Rows are points. Any point is a mix of the corners, with weights that add up to 1. It lies inside the corners' shape when no weight is negative. Say inside or outside, and name the corners with a negative weight.

Corners:
(1): [-42 -59]
(2): [ 3 96]
(3): [ 31 -33]
Points:
[-11 -43] -> inside
[-29 -27] -> inside
[-30 -49] -> inside
[-22  83] -> outside (3)
[  5 -22] -> inside
[-50 -10] -> outside (3)
[-51  -1] -> outside (3)

Corners:
(1): [-25 -97  -6  -3 -29   5]
(2): [-84 -78  -3  41  -2 -58]
(3): [-12  76 -48 -34  76   5]
(4): [   3   67   19   -4   24 -121]
(5): [ -44   15   19  -12 -111  -77]
(6): [-45  66  35   7  42 -35]
(7): [ -1   1 -43  67  91  31]
Points:
[ -8   7 -27  45  65   1] -> inside
[-21 -15 -24  20  25 -25] -> outside (6)
[-35 -15   1   9 -15 -32] -> inside
[-23  22 -15 -31 -10 -84] -> outside (6, 7)
[-52 -72  19  20 -44 -14] -> outside (3, 4)
[-23  14   5  -2  18 -41] -> inside
[-21 -16 -11  10  33 -20] -> outside (5)
[  5  45  -4  13  91 -33] -> outside (2, 5)

Corners:
(1): [  8 -15  37 -97 -23  -5 -36  26  27  -8 -38]
(2): [ -8 121  31 -22  10  45 -15   0  18   1  12]
(3): [  1 -17  -4  22   1  33  76  28   6 -34  33]
(4): [-14  46  -5 -64 -30  26 -42  20  19  -9  13]
(5): [-18 -19 -17  -1 -23   2 -39 -29  17  24  27]
(6): [-38  12 -22  16  26  10  -3  21 -15  -8  14]
(7): [ 12  -2 -18 -51 -27  -9  61 -10   6   2   0]
(8): [ 17 -22  17 -84  10  27 -14  14  -1  -3  28]
(9): [  6  17  38 -13 -39   1   3 -40 -31 -28   8]
(10): [ 13  -1 -17 -45 -14   3 -28  -8  16 -27 -40]
(11): [-63  31  -3 -34  -7  33 -44 -28  21 -24 -70]
(12): [ 19 -23  16  -9 -27  39 -12   2 -58   2   0]
Points:
[-24  23  -7  -7  -6  23  -2  -7  -1  -7  12] -> outside (1, 10)
[ -8  24  -5 -16  -6  34  31  31   8 -26 -24] -> outside (5, 8, 9)
[  5  23   1 -30 -27  11  -8  11   3 -11  18] -> outside (8, 11)
[ -1  16   4 -85 -11  28 -43   7  19   3 -11] -> outside (3, 6, 9)
[ -8  34  -3 -21 -25  24  -3 -17  -1 -10  -2] -> outside (1, 6, 8)
[-24  -4  15 -66 -22   9 -85  -7  11 -11 -45] -> outside (2, 3, 7)
[ -6   9  -3 -37 -16  10 -23  -8   3  -2  -2] -> outside (3)
[  1  17  14 -34 -15  22 -15   2  -7  -7   0] -> inside
[  4  25  20 -34 -11   8 -20  12  11 -13  32] -> outside (7, 11, 12)

Corners:
(1): [-73 -23 -41  22 -22 -22  17 -47  16  -3 -22  62  80 -63]
(2): [ 41  41 -46  33 -29 -59 -54   4 -14 -41  75   3 -57  16]
(3): [ 29   0 -43 -20   4  46  27  23  -6  42 -39 118  60 -46]
(4): [-12 -78 -42  33 -43 -12 117 -16 -30  20 -30 -96 -44  37]
(5): [ 15 -50  33   2 -32 -47   2  -9 -71  83 -30 -87 -58  73]
(6): [-49   4 -57  14  17  12 -39  53 -21  -3  45  18  98 -11]
(7): [  29   51   -6   54 -121  -59   17   41    7  -24   -2   -5   39  -15]
(8): [-11 -20  48  25   3 -17  29  53  61 -54  58 -14   8  20]
(9): [-28  -3 -40 -28 -75 -17   1  54 -14 -85   0   5 -33   1]
(10): [-61  26 -39 -13 -65 115  22   1  37  72 -28  35  83 -97]
(11): [ 24   6  -9 -38 -56 -10  42 -19 -17 -31  79  19  54  44]
(12): [ -3  40  40 103 -43  21 -21  -7  21 -52  -2  24  34  53]
(13): [  4  41 -39 -50  57 -80  71 -16 -79  48 -60 -76 -51  29]
(14): [  18   -9  -82  -31   92  -49   -7  -45   19   35 -119  -73    8   48]
(15): [-78   5 -70  14 -53  12  32  31  27 103 -53  99  33  18]
Points:
[ 17 -40   6 -32  35   5  52  -6 -27   0  -3 -80 -12  55] -> outside (1, 2, 7, 15)
[-22   5 -22  17 -25 -13  12   6  12   4  -2 -11  13  13] -> outside (3)
[  6  -3 -15  11 -17 -18  20   2 -12 -19   2 -20   3   6] -> outside (15)
[-69 -51 -50  17 -39  30  48  18  36  68 -70  40  51 -20] -> outside (2, 11, 12, 13)
[ -5   3 -35   0 -30 -15   9  19 -14 -12   0   5  -2   4] -> inside
[-20  21 -32  23 -33   5   7  17  14 -14   2  30  38  -5] -> outside (5)

Corners:
(1): [-54   1 -20   3  47   8   1 -20  71  58  52 -38 -39 -53   3 -38 -11  -1
  -1 -10]
(2): [ 17 -30   8  42  26  70 -53  23  40  41  23 -44  48 -28  33 -66   6 -24
 -14 -55]
(3): [-41 -18 -13 -19  21  16 -14  55  43  37  20  13 -29 -16  21 -36 -21 -51
 -53 -16]
(4): [ 34  35 -67 -27 -35  18   5 -17   7 -14  64 -17  28   8  86  -6 -36   2
 -19  26]
(5): [ -3  42 -48 -73 -26  -1 -24  24  38 -43  25 -31   3  34  10  60 -21 -17
  58  18]
(6): [-14  23 -56  14 -27 -16 -42  26 -36 -13 102 -24 -34   7  42  18   9   3
  18  14]
(7): [-50   8  19   7   1   0 -15 -16   1 -57   5  61  44 -10 -62 -14   5  -2
  24 -45]
(8): [ -3  94  20  -7  16  -8  15 -17 -35  -3  -5  -1  24  -9 -82  34  34  10
 -15 -15]
(9): [  5 100  29 -37  16 -20 -45 -24 -26  15  -4  74  20 -32 -76  38 -24  -3
  48  -6]
(10): [-16  -6  -8 -44 -56  -8 -34  -6 -14 -14  55 -60  19 -11  23  45 -41 -24
 -11  -7]
(11): [ -2  79  41  42 -31 -14  17 -21   0  26 -66  43  16 -27 -46  25 -26 -19
  66   5]
(12): [  -7    1  -41   -1    6   10  -19   18   72   50   65  -67  -20  -18
  -18 -121  -23  -58  -22    9]
(13): [ 10 -16   2 -19  -2 -31  21   4  -4  23  -2  57  50  -3 -68  34   9  14
  56   3]
(14): [ 12  -2  24  -3 -39  13 -33  28  75  57  20 -18  -7 -20  11 -82  -6  30
 -24 -55]
(15): [ -5  -1  45   8  16  30 -30 -51 -24 -35   8  40 -16  16 -53  19  18  -2
   5  26]
(16): [ 10  57  71 -23  -3  28  40  -4 -45 -10  27  49  -5 -18 -68  39   2 -12
  62 -35]
(17): [-24  25 -25 -30 -62   7 -25  -7  31  30  82   1   8 -40  73  25  56 -33
   8  15]
(18): [ 69  45   9  26 -11 -10  -7  -7  -8 -69  32  49  -6 -53 -92  78   4   4
   1 -11]
(19): [-17 -26 -41 -11 -31  45 -20  30  14  34   0 -21 -45 -94 -10 -69  14   9
  -6  12]
(20): [ 32  32  11 -38 -22 -60 -11  29   0 -54  22 -22  29 -50  59   4  16  -5
  30  51]
(21): [ 50  21  -1   3   5 -43  10 -40 -25  -5 -33  25 -28 -30 -78  -4  30 -24
  38 -48]
Points:
[-11  13 -25 -28  -8 -10 -39  12  27  -8  72 -23  15 -16  36  -2   8  -7
 -13  11] -> outside (11, 16, 19, 21)
[  2  32  10 -18  -5   0  -9  -9  17  -6  16   8  16  -5 -22  14  -7 -18
  19  -6] -> outside (6, 19)
[ -7  36  -6 -12 -21 -10  -8   4   1  21  13 -23  18 -14  -5 -22 -22  -1
  37 -19] -> outside (3, 15, 17, 18)
[  4  29  12 -14 -24  -5 -29  -8  12 -23  37  18   9   2  32  39 -11 -10
  26 -16] -> outside (8, 12, 13, 19)
[ 10  31  -5  -6 -13  -3 -11 -11   2  -9  27   7  10 -21 -19   3   3  -5
  18  -5] -> outside (3)
[  2  15  -2 -10 -17   2 -11   3  17  11  23   6   8 -19  -8  -8   1  -3
   7 -11] -> inside
[-25  -4  13  -4 -12  11 -14  20  19  -1  28   1   6 -24 -16  -2  14 -10
  12  -5] -> outside (4, 9, 21)
[-10  15  -8 -10  -9   9 -13   4  17   7  35  -2   5 -20   2  -5  -6  -8
   4  -1] -> outside (21)

Corners:
(1): [ 37 -32 -26 103 -10  11 -12  58  13  42 -51 -55  50   5 -79 -18 -42  -1
  33 -52]
(2): [ -17   27   39  -19  -35    1  -65 -103   -6   41   17   79  -18   -9
  -27  -21  -36   -6  -49    1]
(3): [  7 -66  15  48 -60  24 -21 -20 -13  16  -1 -36 -56  -6  24  11 -29   4
  -3  15]
(4): [ 13  21  31   3  37  29  87  10  -4 -16 -22  50  13  38  44   0 -13  59
 -57  48]
(5): [-14  27 -31  72 -31 -30 -63  55  96 -35  35 -36  63  29  -4   7  32  48
 -20  35]
(6): [-26 -43  18  86  -9 -11  -4  82  57 -66  47 -49  51   0 -44 -69  21  15
 -21  -9]
(7): [-10  18 -12  12 -15  72 -29  -4 -35  27  -9   0  32  28   8 -15  10 -60
  39  66]
(8): [-121  -18  -54    2   49  -16   -8  -44   13  -24   64  -42  -47  -10
   13  -36  -13   22  -33  -23]
(9): [ -43  -51   12   59   89   12  -40  -32  -97  -16  -89  -50 -100   -7
  -49  -17  -24    5   -5  -68]
(10): [-14 -12  19 -16  13  75   2  31  14 -80 -27 -64 -30  11 -12 -83 -52  26
 -10  55]
(11): [  1  54  47  42 -16  -3 -83  50   4  50   3  53  10 -51   6 -15 -14  -2
  -4 -59]
(12): [-31  74 -27  53 -20 -27  32   0 -17  76 -11  17  30  -1 -35  38  23  82
 -39 -55]
(13): [-17 -25 -39   1  10   5  -7  27 -59 -51  24  26  40  13 -25  24  -8  64
   7 -23]
(14): [-52 -13  -3 -43 -27  25 -20  88  52   7 -12  18 -26  58  -2 -18 -44  66
  19 -48]
(15): [ -16  -39   11  -18   43  -58   35 -100  -41   14   12   -6  -47  -60
  -30  -35   44   14   42   28]
(16): [-20  -9  25 -44 -93 -19   2 -53  92  29 -40 -30  12  41  41  26 -35 -26
 -26 -51]
(17): [ 18  52  79  43  -2  46  17 -30  -7 -15  16  69 -75  14 -16 -18 -37 -53
   6   6]
(18): [-45  -1  25  25  16  54 -66  18  25   8 -18  40 -14 -43 -44  16 -32  27
   7 -21]
(19): [-25  47 -25 -53  26 -83  19  11 -28  93  40 -26  -5  54 -41  90  -5  38
  16 -50]
(20): [ 11 -31  40  20   4  62 -45 -15  76  -6  17  -1  44 -11  22 -35  21  36
 -20 -55]
(21): [ 10  25 -59 -56 -35 -25   9  90 -20  68   8   9 -26  20 -26  64  25  -9
  -3 -24]
Points:
[-27  -9 -14 -15  -9   2 -11 -22  -1  18  -3 -10 -24  10 -19   7 -14  12
   5 -14] -> outside (4, 6, 11)
[-23 -18 -19 -13 -19 -25   8 -60 -28  65  -3 -16 -30  18 -17  30  -9 -15
  17 -48] -> outside (4, 5, 6, 10, 11, 18)
[  9  35  -6  33 -10   5  -6  78  11  30 -12  10  55  39 -15  22   9  25
  10 -40] -> outside (2, 3, 8, 10, 15, 18)
[ -7 -11   2  -5  37  70 -17  53 -51   6 -16   8 -63  11 -16   1 -58  10
  26 -13] -> outside (2, 5, 6, 12, 15, 16)
[-28  -5   3   4   4   5 -14  16   0  11 -10  -1 -22  15 -17  -5 -17  28
   0 -28] -> inside
[-18   1   7  18  12  14 -29  17  -4  -3   7   6 -14  -1 -20 -15 -15  17
  -3  -6] -> outside (12, 16)
[-36  30 -19  -3 -35  -5   3  20  21  26  23  19  13  34  -1  31  -5  23
 -27 -10] -> outside (1, 9, 10, 11, 15, 20)
[-27   3  -4   3  11   5  -9  25  -4   1  14   4  -6   3  -7  -3   6  40
 -17  -3] -> outside (1, 16, 17)
[-24  15   2  11  -6  -1   8  -9  20   5   2 -19 -13  22   2 -13   2  23
 -28   6] -> outside (1, 11, 13, 18)

Corners:
(1): [ 44  -7  -8  60  30  14  -8 -19  11   7 -78 -37  13  -4 -34   8  27   3
  46 -61]
(2): [ 50 -34   9  17  51  39  17   1 -20  -3  38   5  37 -40 -39  54  59  -2
  18  36]
(3): [-17 -16 -13  51  16  -4  39  64 -16  43  21  -5  52 -28   2  15 -19  58
  35 -60]
(4): [ 14  -7  17  35  23 -10 -34  53  -9  -8  31  -7  19 -45  -2 -24  46   0
  15 -38]
(5): [ -3  11 -49 -35  16 -86 -13 -20  17 -25 -18  31 -33  34  22 -77 -85 -39
  -8 -29]
(6): [-21 -90 -69  -6  36 -24 -44  34  75 -93 -46   1   3  -4  29  18 -76  -2
  -3 -44]
(7): [ 19  78  37 -16 -73  46  51  53 -38  74  74 -76 -35   0 -56  39  48 -21
 -21  60]
(8): [ -8  22 -25  30  67  13  -8  -4  34  28  -8 -65 106  -7 -11  21  17 -13
  56   1]
(9): [  5 -65  10 -22   6  31  -9   6 -25  50 -13 -82  70 -54  -9 -16  16   9
  15 -24]
(10): [ 45  -9  38  34  21  56 -29  86   3  94  12 -50   6 -82 -19  64  55  -6
  46  44]
(11): [-71  19 -26 -40  29  13 -18 -30  48 -59 -58  45 -78   2  -9 -25 -28  -9
 -32 -29]
(12): [  1  -2  27  39 -46 -20  21 -17   9  44 -31  10  57 -64   3   1   3 -17
  25   8]
(13): [-34  74 -24   2   0  -3   6  42 -81  47  15  25  28  31  54  16  46  39
 -44 112]
(14): [ 17  19 -59 -47  39 -33 -47 -43  66 -58 -54  73  39  36  45  -3 -54  37
  12 -40]
(15): [-14 -30 -12   4  -8  12   9 -45  32  -1  11   1   3  31   5 -40   0  14
  72 -24]
(16): [ 12 -41  45  41  36 -33 -23  -9  83  -2 -36 -27  10 -34  20 -29 -37  54
 -31 -57]
(17): [ -16   13 -100  -21    1  -29   -8  -34   50   -2  -22   48   37    4
    5  -95  -49   38  -35  -24]
(18): [ 58  58  84  34 -29 121 -12  29 -60  30  11 -40 -10  31 -59  14  13 -12
 -31  74]
(19): [-34  -9 -42  34 -35  -1 -31  13   7  36  45  18 -36  70  10 -19  21 -22
 -43   3]
(20): [-63  23   4 -30 -13 -45 -68 -24 -12 -52  25  45 -71  56 -29  10 -46  19
 -49  47]
(21): [ 43  36   2  70 -36  77 -20 -40 -66  38   8  -8 -25 -11  18  46   4 -27
  37   2]
Points:
[ -9  -7 -24   9  24 -22 -12   9  25  -4  -5   8  11  -1  -2  -3  -3  10
   5 -11] -> outside (9, 18, 21)
[  4  -2  -7  11   3   7 -10   1  11  10  -5  -9   6  -3 -10  -4  -5   1
   7 -15] -> outside (13)
[  9 -10 -20  11   8   3  -5  -7  26   2 -11  -4  23  -9  -2 -20 -10   4
   6 -31] -> outside (10, 13, 20)
[  6  -6 -17   2  24 -15 -15   8  12  26 -19 -26  46 -14   2   9  10   9
  -5  16] -> outside (3, 4, 11, 15, 18, 21)
[ -9   5 -11   6  23   2 -34  -7  13 -16 -19  -3   2   9   0 -10 -24  15
   7 -13] -> outside (2, 7, 12, 19)
[  0  14  -4   2  -4  13 -11   1  -1  14   6  -6   3  -4  -3  -1   1  -6
  -1  15] -> outside (1, 3)
[  7 -11   5   7  12   8 -16  -1  13   9 -14 -16  18 -12   1  -8  -8  14
  -2 -14] -> inside

Corners:
(1): [-25  24 -12  24  28 -40  17  12  30  19 -35  -4  28 -11 -20  23 -33  47
  53 -12]
(2): [ 29 -14  33  14 -24   0 -94  24   8   3  48   4  49  -2  42  57  29  52
 -48 -22]
(3): [-46  51 -24   9  29  58   1  -6 -33  37 -23   6 -57 -70 -30  -4  21 -35
  25 -61]
(4): [-20  -5 -22   0 -35 -10 -87  33  53 -34  15 -36  -8 -57 -14  45 -75   3
 -19  51]
(5): [ -1 -26 -23  23   4  -5  57 -48 -38  22  24 -44  18  18  93 -34 -32  20
 -20 -18]
(6): [  49  -21   30   -6  -19  -51    3   35 -101    9   42   29   53    1
  -34  -31   15    3   18   17]
(7): [ 15 -65  62  28 -26   8  12  63 -25  46  76  16 -26 -59  31 -12  56   1
  -7 -62]
(8): [ 25  16  -9 -34 -43   9 -12 -23  26  21  28 -22  60  -4  -8  20 -80  18
 -26 -24]
(9): [-31 -20 -19 -25  26 -21 -22 -18  24  71  39 -28  47  11   8  -9  28  30
 -39 -56]
(10): [ 28 -32  65  13   6  35 113  -3   4  51  30 -26 -33   3 -39 -19  31  15
  10   9]
(11): [ 26  21 -65 -21 121  38  10  33 -17  -1 -26  69  -2 -35  17  23   3 -35
 -11 -54]
(12): [ 16 -26 -71 -40 -10 -29 -31  10  60 -24 -29   3 -41 -71  30  -1 -20  20
  30 -27]
(13): [ 15 -22 -72 -15 -11 -39  13  54 102  24   5  25  23  26  50 104 -23  19
 -10 -17]
(14): [-29 -92   0  28 -66 -14  31 -11   9 -41  36  24  -2  14  12 -24 -65 -10
 -44   8]
(15): [ 29  46 -51  -1  61 -40  17 -28  72 -19  29 -78  15 -28  26  13 -37 -20
  30 -18]
(16): [ 82 -27   2 -28  14 -21  35  78  40   3  19  30  11  53  36 -46  -6   6
 -20 -20]
(17): [  5   8 -34  -9 -24  -3 -63 -43  20  70  36  -9 -22 -30 -74 116 -59 -19
  -3 -25]
(18): [ 36   4  22 -15   2  20 -22 -17  25  82   1  27  36   1  42  83   1   8
   0  19]
(19): [  8  31  46   1  30   7  71 -79  -7  57  -7  10  -9   8  67  42 -25  22
 -57  36]
(20): [-50  12   2  -6  46  79 -23 -40 -27  18  59  45  -5 -44  23   2   4   9
  11   6]
(21): [ 20 -58  67 -16  17  -1  60  -8 -18 -37  53 -14 -43  -2  74 -13  10  -7
  -2  24]
Points:
[ -6 -22 -32   6  24   6   1  44  48  -9  21  -7 -17 -32  24 -20  11  10
   5 -42] -> outside (6, 8, 17, 18, 19, 21)
[ 14 -15  -8  -9  10   0  12   9  10  16  19   5  -5 -15  19   1   2   4
   5 -29] -> outside (4, 19)
[-12  -6 -32  -4  13   3 -13  35  10  39  -8  34 -11 -37 -37  21   4   0
  26 -35] -> outside (2, 5, 8, 15, 19, 21)
[ 40 -11 -13 -18  -2 -19 -10  11  31  26  27  -8  12  -7  21  42 -19   9
 -14 -12] -> outside (1, 3, 14, 20)
[ -3 -13   1  -3   6  13  -4   0   5  14  31  10  -3 -26  20  12  -7   8
  -2 -10] -> inside
[ 23 -10  11 -12  29  15  21  10 -18  16  34 -11   0 -34  33 -37  16  -9
  14 -21] -> outside (1, 2, 13, 14, 17, 19)
[  9  -9  -7  -6   4  -4  -5   0   9  17  20   5   7 -15  24  21 -14   7
 -11 -14] -> outside (10)
[ -4 -13  -4   0   2   3   8 -10  -2  16  28 -10   0 -22   8   8 -15   8
  -6 -16] -> outside (16, 18)
[ 15 -11 -13  -4  13  -7  13  12  14  24  19   7  11 -16  10  11 -17   4
  -3 -22] -> outside (2, 3, 21)

Corners:
(1): [ 70 -14  16   8  27  -7 -64  33  25 -57 -35   8  -5 -12  59  75 -18 -27
  72  81]
(2): [100 -24  43  51  30  87 -18 -23  92   2  -6 -17 -34  37  12  56  12 -70
 -21  29]
(3): [106  69  -2 -75   6 -14 101  60 -32 -46  19 -31  22  51 -28 -49  61 -34
 -21 -37]
(4): [-13   8 -79   7 -37   1 -39 -14  69  44   4  74  40 -21  -4  24 -96  79
  20 -25]
(5): [-39  46  54 -11 -21 -48  78  11 -62 -66  12 -19 -48 -19 -71 -19   9  32
 -77 -69]
(6): [ 98   7 -22   6  -9  54  -4  24   2  15 -53 -52  -7   5 -16 -99  44 -20
  37 -59]
(7): [  8  11 -39  41   6  98 -69  10  69  41 -21 -19  42  -7  52  93  27   1
  42  10]
(8): [ 66  -9 -55 -11  40  81  37   2  56 -34 -56  48  46  10  39 -69  61 -34
  63 -43]
(9): [112   4  28 -87 -36  45  48  41  -1 -22 -45  23  55  -3 -22 -83 106 -47
 -53 -16]
(10): [-42   0 -44 -52   4 -29 -17   1 -56  81  32  87 -61 -15   1  75 -96  43
 -34 -40]
(11): [  2  72  34 -43 -72 -41   5 -34 -22 -11   8 -22 -58  38  18 -27  17 -29
 -15 -73]
(12): [ 53  25 -10  33  42  12 -58   2  48 -17  -6 -47  -2   0  81  30   5 -11
 -45  43]
(13): [-37  39 -46 -19 -47 -34  29 -12 -43 -19 -25  12 -54  65 -69   5  27  -8
 -96 -36]
(14): [ 15 -27 -64  -6  14  63 -25 -30 121  33  16   9 -14 -45  34  12  10  37
  46  69]
(15): [ -2  20 -69   9  21  35 -57  19  60  20  30  64   5 -57 -23  42 -27 -33
  28  30]
(16): [-47  70 -18  21 -10  -2  25 -22   9  78 -35  44   5 -26  -4 -50 -46  39
  -1  20]
(17): [-53   8 -53   2 -35 -10  11  20  31  44 -10  23 -62 -28  46  71 -73  45
  -8   8]
(18): [ 55  37  46 -74  19 -48  31   4   7  -4 -27 -47 -30  40 -69  15  34 -40
  -4 -46]
(19): [ 25  90   3 -59 -37   8  21 -22 -35 -30 -39 -11 -74  19 -59  -5 -25   1
 -60 -45]
(20): [ 31 -17  51 -60  -9  20  45  22  -3 -19 -36 -58 -20  59 -51 -48  11 -50
 -12 -41]
(21): [-31  30 -39  11 -65 -33  67 -61 -65  46   3 -18 -19 -28 -46  40 -58 -11
 -76 -50]
Points:
[ 33  17  -3  -5   6  12  -6   3  18  -6 -14 -25 -11   9  14   4   2 -14
 -24  -2] -> inside
[ 37  14 -19 -17  -2  29  11   8  19   1 -20   5   1   1  -7 -19  14 -18
   5 -19] -> inside
[ 42  -2  -5 -20   0  15  -2   9  20   0  -4   1  -3  -2  11  19   3 -17
   6 -12] -> outside (13, 16, 19)
[ 24  25 -24 -11  -2  16  -8   3  13  10 -15  12  -7   6   4  12  -5 -14
  -7 -14] -> outside (5, 14)
[ 40  31 -26 -20 -19  23  11  -8  13  13 -24  10 -14  10   1  -9   5  -5
   2 -26] -> outside (5, 12, 15, 20)
[ 50  22  13  -1  18  19  12  -3  18 -28 -36 -12  -4 -12 -34 -32  31 -44
  -2  22] -> outside (3, 4, 7, 10, 11, 17)
[  9  21  18 -34 -52  -7  14 -16 -28 -19 -16   7 -30  23  12  20   2 -15
 -65 -46] -> outside (3, 6, 14, 15, 16, 18)

Corners:
(1): [ 20  56  -7 -45  -8 -35  16 -41 -11 -41 -28 -30 -94  30  45  27  58  41
 -31  73]
(2): [-43  -1  58  -3  67  24  20 -33   3  62  30 -49 -87  16 -49  30 -57 -80
  40  47]
(3): [-22  41  -9 -23  34 -35 -37  47  56  18  59 -49 -86 -61 -11  33 -45 -46
 -11  73]
(4): [ 70  -4 -54  17 -18  26 -62  40  52  52 -41  25 -18 -31  52  16 -83 -91
 -15   3]
(5): [  3  12  50 -54  83 -16  33 -39  16  -4   9 -29   2  -3  -3  47 -43  61
 -38 -17]
(6): [ 35 -15  10  53  10 -59 -17 -23  15 -45  64 -69  42  23 -18 -35  -9 -20
 -24  58]
(7): [  9  -5  22  25  21  39  16  13  17 -29 103  58 107  84  -8 -11   9  76
 -32   1]
(8): [ 35 -27 -71 -33 104  45 -43  27  85  15 -59  36  24  69 -13  20 -62  45
  31  -1]
(9): [ 92  72 -19 -37  34 -27  -8 -41 -23  39 -69  21 -86 -29 -72  24  56  -6
  40   1]
(10): [ 86  29  11 -51  95 -62  55  32  12   1  53 -45 -11  52  -4   1 -15 -12
  25  54]
(11): [ 36 -14  17 -23  26 -46  16   4  68 -18  23 -61   5 -40 -50 -64  66 -52
  54 -25]
(12): [-37 -45 -22 -10  42  57 -49  80  17 -56 -13 -11  53 -34 -22 -34  29 -50
 -48 -35]
(13): [ 87 -31  24 -20 -13  24 -92  -9  24  15 -38  25 -12 -68 -14 -18  65  49
 -43  26]
(14): [ -72  -12  -37   -6   24    3  -47   38   78 -112   86  -27   44   54
    0   70  -46   10   80   57]
(15): [ 70  60 -51 -25   9 -17 -52 -43  49  43  69 -36  52 121  57  79   6  87
  -1  45]
(16): [ 78   6 -16  32  -8 -73 -86 -12 -72 -49 -56  26 -89   0  44 -40  50 -62
   4 -33]
(17): [ 24  14  64  21   1  -2 -39  71  73 -27 -49  59  66 -27  -8  18  57  11
 -87 -48]
(18): [-55  19  47  -2 -13 -12 -99 -16 -10  -9  -3   8  -3 -73 -46 -52   0   5
  64  43]
(19): [ 39 -44 -45  56  95   5   6 -43 -34  53 -54  15 -55 -51  31  43 -13  18
   9 -21]
(20): [-39 -37 -26  -7 -22 -42 -36  96  27 -85  76 -73  76  33 -67 -62 -50  21
  77   3]
(21): [  3 -25 -14   9 -23 -49 -79  19  25  31  18  27  38 -33 -29  -7  -6 -44
  25  14]
Points:
[ 21 -14  -1   5  17 -18 -28  21  29 -20  37 -27  25   6   3  -1  -4 -11
  -6   4] -> outside (1, 8, 9, 18)
[ 14   1   4 -19   3 -24 -54  20  42   0  10 -12  12 -19 -42  -6  26 -11
  20  33] -> outside (4, 5, 7, 16, 19)
[ 25  19   0 -34  38  -4 -30   0  23   9  27 -16   3   6 -63  11  -3  25
  26  42] -> outside (1, 4, 11, 16, 17, 19)
[ 14   4  -9   5  27   7 -24  13  27  -2  20   6  16  19  -5  22 -13  11
   0  26] -> outside (5, 11, 16)
